Rows are points. The points of each table are mixes of a few directions, plus a little noise. Count the directions of each table, and those that both share. Where both have some left over, give the other angles between the two spaces (their principal angles), to ten degrees, smallest first.

First, 7 rows:
array([[ 443,  354],
       [-297, -237],
       [  46,   37],
       [-232, -185],
       [ -76,  -61],
       [   4,    2],
       [ 113,   90]])
Second, 5 rows:
array([[ 288,  -59],
       [ 141,  -27],
       [-253,   49],
       [-424,   83],
       [ 246,  -49]])
Directions: first 1, second 1, shared 0; angles 50

First:
array([[ 497, -206,    2,  277],
       [-215,   58,  -17, -269],
       [-211,  128,   73, -255],
       [ -49,   29,  -28,  228],
       [  47,  166,  226,  127],
       [-216,  155,   72,  -41],
       [ 405, -388, -269,   98],
       [-265,   62,  -62, -160]])
Second (8 x 4):
array([[   1, -128,   15, -157],
       [ -21, -124,  156, -484],
       [  24,  -92, -138,  235],
       [  16,  -13,  -95,  210],
       [ -29, -169,  207, -644],
       [ -17,  302,   55,  159],
       [   9,  104,  -77,  278],
       [  17,  120, -123,  403]])
Directions: first 3, second 2, shared 1; angles 30

First:
array([[ 343, -472,  313,   83,  367,  275,  -52, -126,   93],
       [  18,  -12,   59,   15,  -35,  304,  -32,  -81,   -7],
       [-239,  376, -339,  204, -405, -225, -349,  215, -161],
       [ 193,  -97,   25,   55,  407,  155,  254, -106,   36],
       [-117,   12,  113, -214,  -30,   15,  110, -108,  -78],
       [-115,  216, -180,   13, -446,  -71,  -31,  195,  237],
       [ -85,  -12,   15, -152,  139, -454,  102,    4, -120]])
Second:
array([[-340, -496,  317, -105, -202, -273, -296, -255,   85],
       [ 191,  200, -119, -116,   90, -180,   20,  280,  426],
       [  25,  118, -108,  121,   69,   58, -152,  341,  418],
       [-179, -454,  120,  245, -100, -124, -239,  -39,  209],
       [-224, -129,   87, -151, -162, -207, -100, -376, -135],
       [  71,  193,  -65,  -18,   88,   77,  -60,  315,  287],
       [ 101,  385, -250,   44,   69,  162,  123,   21, -106],
       [  87,  218,  -39,  -35,   64,  271,  214,  -60, -422],
       [ 156,  -70,  -40,   97,   14,   45,  309, -265, -483],
       [ 112,   35,   96,  -82,   69,  171,  180,   38, -280]])
Directions: first 5, second 5, shared 2; angles 40, 50, 70

First (11 x 12):
array([[-225,   -4,  -84, -218, -107,  129,  -69, -230,  441,  188, -212,
          92],
       [ 445,   11,  158,  444,  218, -243,  137,  449, -872, -367,  418,
        -189],
       [-111,   -6,  -42, -112,  -54,   73,  -38, -109,  223,   85, -107,
          46],
       [  51,    1,   14,   42,   19,  -21,    9,   42,  -91,  -35,   44,
         -18],
       [ 333,   11,  125,  329,  168, -183,  110,  347, -665, -273,  322,
        -139],
       [-257,   -7,  -94, -264, -123,  142,  -83, -260,  505,  208, -241,
         110],
       [ 106,    4,   35,  104,   44,  -47,   32,   94, -196,  -77,   96,
         -40],
       [-127,   -4,  -50, -137,  -71,   80,  -42, -146,  276,  118, -126,
          56],
       [-204,   -3,  -76, -213, -106,  117,  -65, -208,  415,  164, -198,
          86],
       [-181,   -5,  -58, -189,  -86,  105,  -65, -192,  372,  150, -175,
          82],
       [ 198,    1,   71,  200,   92, -108,   66,  208, -406, -165,  187,
         -85]])
Second (11 x 12):
array([[-388,  -11, -137, -392, -188,  217, -125, -401,  775,  317, -370,
         163],
       [  76,    1,   26,   76,   37,  -43,   24,   77, -151,  -61,   72,
         -32],
       [ 317,    9,  113,  321,  154, -177,  102,  326, -634, -259,  303,
        -135],
       [-352,   -9, -126, -355, -172,  196, -113, -362,  700,  286, -334,
         147],
       [  12,    1,    5,   12,    6,   -6,    4,   12,  -24,   -9,   12,
          -6],
       [ 288,    8,  102,  290,  140, -161,   92,  297, -574, -236,  274,
        -121],
       [-106,   -2,  -38, -107,  -52,   59,  -34, -109,  212,   86, -100,
          44],
       [  36,    2,   13,   37,   17,  -20,   12,   37,  -72,  -29,   34,
         -15],
       [ 187,    5,   66,  189,   90, -104,   60,  193, -373, -153,  178,
         -79],
       [ 147,    3,   52,  148,   71,  -81,   46,  151, -292, -120,  141,
         -61],
       [-218,   -6,  -78, -219, -106,  122,  -71, -224,  434,  177, -207,
          92]])
Directions: first 1, second 1, shared 1
